Each point is reached from the start by the listed moves, each made 0, 1 or 2 times, or once backwards (-1), plus a little noise. Say if it took an odd or an even number of moves. Then give how often each move was made.
(in the rows, 128 means zero)

Moves:
(1): [106 146 130]
(2): [ 93 101 138]
Start: [120 138 131]
Points:
[ 26 102 154] -> odd (1, 2)
[ 62 129 144] -> even (1, 1)
[177 146 118] -> even (-1, -1)

Moves:
(1): [146 153 140 125 120  84 116 150 113]
(2): [117 122 100 162 116 140 119 116 128]
(3): [150 131 116 129 103 143 154 123 141]
(4): [154 152 117 147 155  95 153 103 134]
(5): [144  95 134 144 117  92 111  98 133]
(6): [124 109 105 164 127 112 126 113 134]
Start: [135 122 110 111 141 122 124 119 109]
Points:
[243 122  88 134 153  79 226  18 169] -> odd (-1, -1, 2, 2, 1, 0)
[131 139 133 107 157  61  88 146  83] -> even (1, 0, -1, 0, 0, 0)
[195 113  91 194 114  14  86  45 101] -> odd (1, 2, 0, 1, 2, -1)
[105 129  39 179  66 171 111 152 103] -> odd (1, 2, 1, -1, -1, 1)
[153 142  71 163 154  99 141  82 117] -> even (0, 1, 0, 1, 0, 0)

Moves:
(1): [128 120 130 130 126 139 128 121 130 120 130 133 125]
(2): [132 129 122 116 138 111 127 121 140 118 126 135 138]
(3): [131 130 136 130 122 120 135 135 126 130 130 118 135]
(4): [126 144 112 128 136 140 130 127 137 124 125 131 126]
(5): [143 123 132 119 138 134 131 117 136 127 136 128 126]
(6): [137 129 129 126 131 133 131 134 124 129 139 130 134]
(7): [122 131 132 133 129 137 131 127 124 132 128 129 125]
(8): [130 126 123 133 134 145 127 129 138 139 120 130 126]
(9): [132 124 127 135 119 126 131 128 122 139 117 128 129]
(10): [130 138 127 117 134 125 138 133 139 118 131 132 127]
(11): [125 131 125 120 137 130 131 127 134 114 120 132 125]
(12): [119 126 130 123 124 131 129 126 124 125 130 126 126]
Start: [129 127 117 135 133 139 139 140 126 131 136 129 132]
Points:
[135 135 124 134 142 151 154 158 147 163 133 130 132] -> even (-1, 0, 0, -1, 0, 0, 1, 2, 0, 2, -1, 0)
[112 129  95 125 172 249 152 109 177 101 106 157  83] -> even (2, -1, -1, 1, 1, -1, 1, 2, 0, 1, 2, 1)
[135 127 147 127 144 145 157 142 138 117 143 117 119] -> even (0, -1, 1, -1, 1, -1, 1, 0, -1, 1, 1, -1)
[137  84 155 156 102 160 161 121 122 155 115 118 129] -> even (2, 0, 2, -1, 1, -1, 1, 1, 2, 0, 0, 1)
[147 110 124 140 137 151 133 158 127 128 154 138 147] -> odd (1, 0, 0, -1, -1, 2, -1, 1, -1, 0, 0, -1)
[161 125 121 144 110 152 159 138 109 137 143 120 136] -> even (1, -1, 1, 1, 1, 1, -1, -1, 2, 0, 0, 0)

Moves:
(1): [123 123 129 128 140 135 127 133 132 136 134 132 130 124 136 130 128 130
 120 135 119 140 125 129 122 125 135]
(2): [137 130 136 134 126 137 140 129 130 138 123 114 132 118 130 108 123 124
 130 130 131 139 133 127 119 124 114]
(3): [142 134 121 132 130 125 128 121 125 130 125 122 132 130 127 129 117 129
 126 132 130 133 124 126 118 124 111]
(4): [119 137 128 131 129 122 132 127 123 137 125 143 121 132 142 127 141 132
 137 137 135 135 134 116 114 120 149]
(5): [145 128 115 134 134 141 132 135 125 118 118 133 123 141 131 132 123 124
 140 138 105 132 126 138 142 130 122]
(6): [123 137 131 123 136 135 139 140 111 127 135 137 140 131 130 118 125 127
 127 116 133 133 123 129 124 116 137]
(7): [139 116 141 131 125 122 130 130 137 118 133 129 140 140 134 142 132 136
 128 129 132 128 141 141 131 115 127]
(8): [111 125 129 116 141 126 124 120 128 120 135 127 130 120 131 128 125 118
 129 132 113 127 129 130 133 121 128]
(9): [121 124 119 135 128 127 128 125 130 129 131 123 133 136 118 132 138 128
 137 124 131 123 130 132 137 131 128]
(10): [130 134 125 128 131 134 134 125 132 137 130 118 129 123 120 127 134 121
 131 126 130 129 117 119 134 115 131]
(11): [124 125 126 134 126 130 128 145 126 126 119 126 126 126 134 131 129 130
 136 125 122 134 127 132 122 124 135]
(12): [136 113 119 121 114 129 114 127 125 117 128 131 124 148 148 112 137 125
 127 122 129 139 133 127 134 139 134]
(13): [144 122 120 128 148 133 139 131 155 120 129 127 123 121 131 127 134 133
 133 136 123 122 114 136 118 116 119]
(14): [126 123 123 123 133 117 117 132 131 128 143 136 115 118 144 115 130 118
 116 142 138 125 147 118 130 118 103]
(15): [118 133 133 132 131 114 124 117 131 134 152 127 133 136 120 140 117 141
 145 124 143 104 137 116 132 123 127]
(16): [144 125 128 138 122 122 131 127 125 137 125 113 136 121 126 131 117 123
 130 125 145 107 121 120 129 122 114]
(17): [134 126 124 123 125 120 125 128 134 124 134 124 133 122 139 127 125 139
 121 140 130 121 128 136 132 122 124]
(18): [132 128 132 139 134 119 129 132 125 127 126 124 127 130 134 129 128 133
 121 127 134 121 126 127 132 119 126]
(19): [129 145 121 128 146 140 153 131 146 141 120 115 121 122 135 128 118 132
 125 136 115 124 120 132 117 116 128]
(20): [128 139 129 134 124 129 138 126 134 129 129 127 136 123 116 120 122 112
 131 117 120 140 121 128 130 128 131]
(21): [126 137 129 117 136 127 127 126 136 129 127 123 133 130 128 128 120 128
 130 131 132 133 123 131 133 128 119]
(22): [129 124 127 120 139 119 129 124 135 141 129 122 124 122 122 135 125 128
 129 123 123 120 133 134 132 127 119]
(23): [139 129 126 135 127 124 133 127 122 122 132 114 122 126 126 143 129 127
 134 125 129 121 131 136 141 134 122]
(24): [131 120 135 138 126 117 138 140 134 136 128 124 127 142 130 129 137 146
 131 148 142 123 116 135 111 118 143]
Start: [133 137 127 135 129 125 134 127 140 118 129 135 137 102 134 119 134 122
 120 125 131 136 146 126 127 139 131]
Points:
[126 112 103 145 119  53 105  95 155 136 151  58 129 112 102 127 144 106
 123 111 141 125 175 145 167 141  69] -> odd (-1, 0, 2, -1, -1, -1, 0, 1, 2, 1, 1, 1, -1, 1, 0, -1, 0, 1, 0, 1, 0, 2, 1, 1)
[150 163  40 101 216 110 112 107 194  92 207 168 105 132 247  44 138 152
 117 193 157 104 156  79 146  63  67] -> odd (0, 0, 1, 1, 1, 1, -1, 0, 1, 1, -1, 2, 2, 2, 2, -1, 2, 2, 1, -1, 1, -1, -1, -1)
[190 138  60 105 163 174 151 101 185 128  80  90  92  83 157 108 106  86
  77 110   7 150  92 155 178 167 125] -> even (1, -1, 0, -1, 1, -1, -1, 0, -1, 1, -1, 2, 0, -1, -1, 0, 1, 1, 2, 1, -1, 2, 0, -1)

Moves:
(1): [130 125 113 124 131 124 123 133 125 124 138 128 124 127 121 122 131 124
 117 122 135 133 120 131 132]
(2): [125 154 135 138 116 118 136 134 123 126 140 120 128 129 137 121 131 136
 121 135 133 124 124 122 133]
(3): [148 135 125 140 125 115 133 136 130 126 120 127 119 126 138 118 135 125
 122 126 138 126 151 133 135]
(4): [127 130 115 124 129 132 124 117 134 138 138 125 123 139 126 134 130 131
 137 130 127 130 123 128 125]
(5): [121 123 130 123 138 137 129 137 127 145 135 124 137 124 121 122 113 129
 117 146 122 133 133 149 137]
(6): [119 140 118 115 121 141 116 133 131 137 113 137 127 137 130 130 132 121
 142 145 116 115 141 119 134]
(7): [126 130 126 122 133 124 132 127 124 132 122 138 123 132 134 131 132 132
 124 116 126 131 129 130 128]
(8): [131 125 135 132 122 133 131 117 132 137 144 134 115 128 125 129 137 130
 120 130 115 127 129 124 112]
(9): [126 126 125 137 142 130 114 129 122 126 131 128 124 117 137 133 126 133
 119 143 140 132 122 121 122]
(10): [125 141 121 131 134 138 127 118 135 137 133 125 132 134 126 136 131 116
 129 137 125 126 123 121 116]
(11): [128 117 125 138 126 134 123 120 128 132 134 110 137 131 119 124 124 128
 131 107 137 115 139 115 129]
(12): [120 127 125 132 129 132 130 120 133 121 118 133 126 128 134 121 116 133
 132 122 132 118 128 123 115]
(13): [132 122 130 125 126 120 116 137 135 128 138 135 128 123 127 122 135 136
 124 124 127 130 129 120 132]
(14): [127 132 126 141 132 129 120 121 114 122 135 127 124 135 113 118 135 122
 141 124 133 125 127 138 136]
(15): [122 136 137 122 113 140 120 131 129 132 127 121 128 126 123 132 140 138
 124 124 135 120 120 128 137]
(16): [123 133 121 136 126 124 115 124 118 145 132 134 120 114 119 137 144 138
 112 132 157 127 133 120 128]
(17): [137 146 123 126 125 133 109 117 119 126 127 119 136 133 119 139 122 134
 127 136 135 140 133 127 125]
(18): [115 120 138 130 118 127 118 150 134 126 135 126 113 130 134 125 126 119
 142 127 139 124 132 131 125]
(19): [143 131 137 121 134 116 126 129 131 128 122 136 119 120 127 143 115 124
 125 124 128 118 129 131 136]
(20): [125 126 129 125 123 125 122 120 130 131 123 128 130 127 138 120 133 126
 130 120 122 129 126 131 120]
(21): [146 126 114 142 123 131 128 125 130 130 127 140 146 113 136 143 129 133
 121 117 121 128 140 137 112]
(22): [136 143 132 128 114 132 130 119 127 132 131 130 134 122 134 124 123 130
 132 127 135 138 121 129 129]
(23): [138 131 137 115 136 117 125 133 118 125 134 132 136 125 129 134 134 133
 135 128 139 131 136 139 121]
(24): [118 129 134 119 135 132 124 125 135 122 127 125 109 112 124 127 124 134
 133 117 111 132 131 139 142]
Start: [135 108 129 122 135 137 149 121 121 113 126 121 127 123 128 120 139 114
 121 131 136 127 124 131 130]
Points:
[195 160 131 124  44  84 110 203 141 128 142 161 141 105 184 181 154 155
 115  76 192  82 154  91 160] -> even (0, 2, 0, 1, -1, 1, 2, -1, 0, -1, 1, -1, 2, -1, 1, 0, 0, 2, 2, -1, 2, 1, 0, -1)
[145 207 149 104 105 152  93 123 172 105  52 147  53  72 209 175 134 106
 192 116 171  70 163 159 116] -> even (-1, 0, 2, 1, -1, 1, 0, -1, 1, 2, -1, 2, -1, 0, 2, 0, 0, 2, 2, 1, 1, 1, 1, 2)
[121 120  38 109  61 191 103 103 144 231 117 200 167  96 123 116 178 180
  60 117 149  87 146 130 133] -> even (1, 0, 0, 2, 2, 2, 1, 0, -1, -1, 0, 2, 2, 0, 2, 2, -1, -1, 0, 1, 2, 1, -1, -1)
[207 190 157 173  73  23  96 166 117 127 124 222  72  32 249 154 195 166
  85  83 241 103 192 126  89] -> odd (-1, 2, 2, 0, -1, 0, 2, 0, 1, 0, -1, 1, 2, 0, 0, 2, 0, 2, 2, 2, 2, 1, 1, 0)
[145 140  97 116 184 161 123  87 125  77  87 148 146 136 144  90 156  69
 237 156 108 107 169 121 111] -> even (-1, -1, 1, 0, -1, 2, -1, -1, 1, 2, 0, 1, 1, 2, -1, -1, -1, -1, -1, 0, 0, 1, 2, 1)
[117 155 111  80 160 147  10 153 112 114 213 151  60  74  54 194 231 121
 143 146 169 112  95 144 160] -> even (2, 0, -1, 1, -1, 1, -1, 0, 1, 2, -1, -1, 2, 2, 2, 1, 0, 1, 1, -1, 1, -1, 2, 2)

Moves:
(1): [120 136 127 141 113 128 119 129 125 127 129 135 127 126 120 136 132 129
 132 137 127 122 136 126 137]
(2): [133 130 129 121 130 132 124 135 127 122 121 131 133 118 135 133 122 122
 131 123 117 116 129 117 122]
(3): [133 122 125 133 124 136 130 124 123 143 127 134 130 134 131 131 131 125
 124 131 129 137 126 130 134]
(4): [123 117 123 136 120 132 138 124 132 111 112 121 135 138 113 120 122 127
 135 124 123 136 136 130 137]
(5): [134 126 122 129 117 122 127 136 120 137 126 122 126 126 115 135 112 142
 120 124 118 114 119 124 125]
(6): [132 116 114 133 123 135 113 125 127 123 140 133 133 109 130 131 124 130
 148 129 117 125 124 128 121]
(7): [127 125 138 129 134 124 128 118 141 131 136 129 138 131 119 116 139 136
 125 131 120 135 135 150 145]
(8): [112 130 119 121 127 115 127 108 129 121 127 120 121 124 127 136 129 138
 118 111 131 139 125 132 132]
(9): [129 118 127 122 114 137 123 138 128 130 131 125 135 121 126 141 129 144
 130 137 140 117 126 119 121]
(10): [143 129 105 125 114 118 128 136 115 133 154 145 133 135 109 138 127 130
 122 130 126  94 134 117 128]
(11): [119 119 126 132 126 121 128 128 141 131 127 127 133 121 129 124 137 130
 117 106 136 136 125 126 124]
(12): [127 115 146 122 122 148 125 133 138 111 128 117 131 129 129 114 143 129
 134 136 132 121 120 142 136]
(13): [123 111 129 114 120 122 124 137 119 135 148 123 115 130 127 122 116 132
 131 132 132 130 135 126 142]
(14): [145 135 111 120 123 115 133 126 139 140 125 134 126 127 120 128 121 114
 137 122 135 134 129 135 129]
(15): [121 136 132 129 124 133 130 135 121 130 134 130 125 119 131 132 125 127
 133 120 123 127 131 130 131]
(16): [126 117 132 126 123 124 137 136 136 121 126 124 135 128 141 121 140 139
 124 127 129 124 127 132 126]
(17): [126 128 118 147 145 128 109 135 134 121 126 123 126 135 129 124 131 113
 132 120 144 132 137 151 127]
(18): [120 120 133 123 126 133 128 116 129 136 118 135 131 142 122 118 128 136
 129 134 128 120 136 125 124]
(19): [134 133 149 134 120 114 128 128 109 123 150 125 121 129 128 147 142 132
 135 133 127 129 124 138 133]
(20): [119 129 125 123 131 134 124 138 134 136 125 125 129 136 129 135 136 132
 136 131 126 133 123 128 128]
(21): [140 127 125 127 150 134 125 125 147 124 129 124 119 144 134 123 122 119
 131 135 118 113 138 124 111]
(22): [132 122 125 122 127 140 127 129 121 143 127 114 121 121 125 103 140 132
 117 120 122 130 144 128 134]
(23): [128 130 128 127 118 139 122 144 130 126 125 138 116 137 110 120 135 129
 127 128 117 134 141 148 124]
(24): [105 109 114 130 127 115 134 123 123 140 138 127 136 119 121 130 126 119
 117 137 115 127 129 132 126]
Start: [129 121 130 134 125 122 127 131 135 125 124 116 118 124 125 126 131 129
 144 139 132 123 122 142 125]
Points:
[ 61  23  50 124  53  31 166  35  91 186 172  87 137  33 115 127 165 152
 132  49 158 185 136 141 124] -> even (-1, -1, 0, 1, -1, 2, -1, 2, 1, 0, 2, -1, 0, 2, 1, 1, 0, 2, 2, -1, -1, 2, -1, 2)
[126 128  93 140  33  50 123 137 120 160 161 170 124  93  91 213 191 162
 179 151  75 157  64 213 114] -> even (1, 0, 1, -1, 1, 2, 0, 1, -1, 0, 0, 0, -1, 2, -1, 2, -1, 0, 2, 2, -1, -1, 2, 1)
[ 47  85   7 166 107  53 104 136 215 135  82 124 103 205  12  83 123 116
  90  52 108 137 227 217 150] -> odd (2, 1, 0, 2, 1, -1, 1, 2, -1, 1, 2, -1, 1, 1, 0, 1, 2, 1, -1, 1, 1, 0, 2, 1)

Moves:
(1): [123 134 122 120 127 133 137 122 122 132 135 119 131 120 137 134 138 131
 135 120 135 138 125 113]
(2): [134 129 139 131 122 134 131 148 130 133 129 126 127 145 126 125 126 123
 111 134 144 122 130 120]
(3): [143 136 127 126 123 117 128 122 112 132 128 118 125 143 134 123 127 126
 122 144 120 123 119 136]
(4): [134 122 120 123 131 123 130 129 132 129 140 130 128 126 127 127 126 120
 139 120 124 130 133 125]
(5): [133 146 134 123 129 130 142 125 126 117 129 120 135 128 139 122 125 129
 117 145 121 146 141 129]
(6): [134 118 123 121 144 127 137 142 110 129 126 121 130 122 131 124 127 122
 127 127 115 129 133 120]
(7): [126 105 115 134 122 140 130 122 122 133 137 125 133 130 127 140 137 125
 137 134 139 147 132 144]
(8): [131 108 134 119 125 135 126 133 135 135 138 131 119 137 132 118 123 134
 142 117 131 118 115 127]
(9): [128 137 132 122 126 140 122 116 115 128 131 138 122 129 130 133 131 124
 136 132 137 135 134 141]
(10): [118 126 122 114 131 129 133 125 131 121 124 116 124 134 132 127 125 124
 121 128 128 136 128 137]
(11): [136 121 140 127 122 126 120 124 135 124 132 129 128 136 119 113 137 123
 126 132 131 122 133 117]
(12): [135 126 126 126 132 127 120 136 138 129 122 132 120 134 131 124 122 130
 130 122 140 125 127 114]
(13): [116 129 127 134 128 134 127 130 136 121 131 141 106 112 141 122 133 128
 141 118 124 122 145 127]
(14): [130 128 127 125 116 133 121 128 139 116 134 126 135 108 130 127 118 135
 126 129 133 130 129 145]
(15): [124 125 126 129 139 113 127 133 139 124 144 145 126 144 137 135 140 137
 118 133 133 124 120 125]
(16): [130 123 118 135 126 135 130 135 121 116 123 132 130 140 129 125 130 130
 121 129 125 113 133 130]
(17): [122 134 144 125 121 121 121 130 129 132 133 123 103 126 121 133 114 131
 132 127 124 132 105 119]
(18): [126 129 125 126 113 117 139 134 118 129 117 131 128 131 128 135 135 126
 124 131 121 139 122 142]
(19): [136 125 121 145 131 127 137 124 125 121 120 130 130 122 129 124 119 129
 124 126 138 132 125 131]
(20): [133 128 132 129 123 134 120 135 145 130 133 140 130 123 132 125 120 119
 132 129 130 122 123 118]
(21): [133 113 132 120 117 149 122 115 120 144 131 137 123 121 128 138 131 129
 127 117 125 135 135 132]
(22): [125 138 120 125 121 134 140 129 132 132 131 140 127 125 123 128 128 137
 124 132 130 127 123 138]
(23): [120 128 127 129 116 119 146 127 118 137 149 131 131 131 133 124 111 133
 123 147 128 113 142 124]
(24): [138 117 135 129 136 128 142 118 130 118 127 128 114 127 135 131 136 131
 132 135 137 132 130 131]
Start: [119 134 144 119 119 126 127 135 128 132 135 140 127 135 136 124 137 124
 129 130 145 121 139 113]
Points:
[102 104  91  31  63 150 218 185  99 147 165 143 163 169 166 121 119 142
  82 121 152  95 174 108] -> odd (2, 1, -1, 1, 0, 1, -1, 1, 0, 2, 0, 1, -1, 1, 0, 2, -1, 2, -1, 0, 1, 1, 2, 0)
[151 133 233  78  88 235 126 165 230 134 170 180  20  83 179  93  92 133
 162 126 166 137 140 128] -> even (-1, 2, 0, 0, 2, 0, 0, 2, 0, 0, -1, 0, 2, 1, -1, -1, 1, -1, -1, 2, 1, 2, -1, 2)
[199  91 169 147  84 184  22 139 143 133 108 180  96 249 135  89 138  99
  66 115 234  54 117  80] -> odd (0, 2, 2, -1, -1, -1, 0, 0, 1, 1, 2, 2, 0, 0, 1, 2, 0, -1, 2, 1, 2, -1, -1, -1)
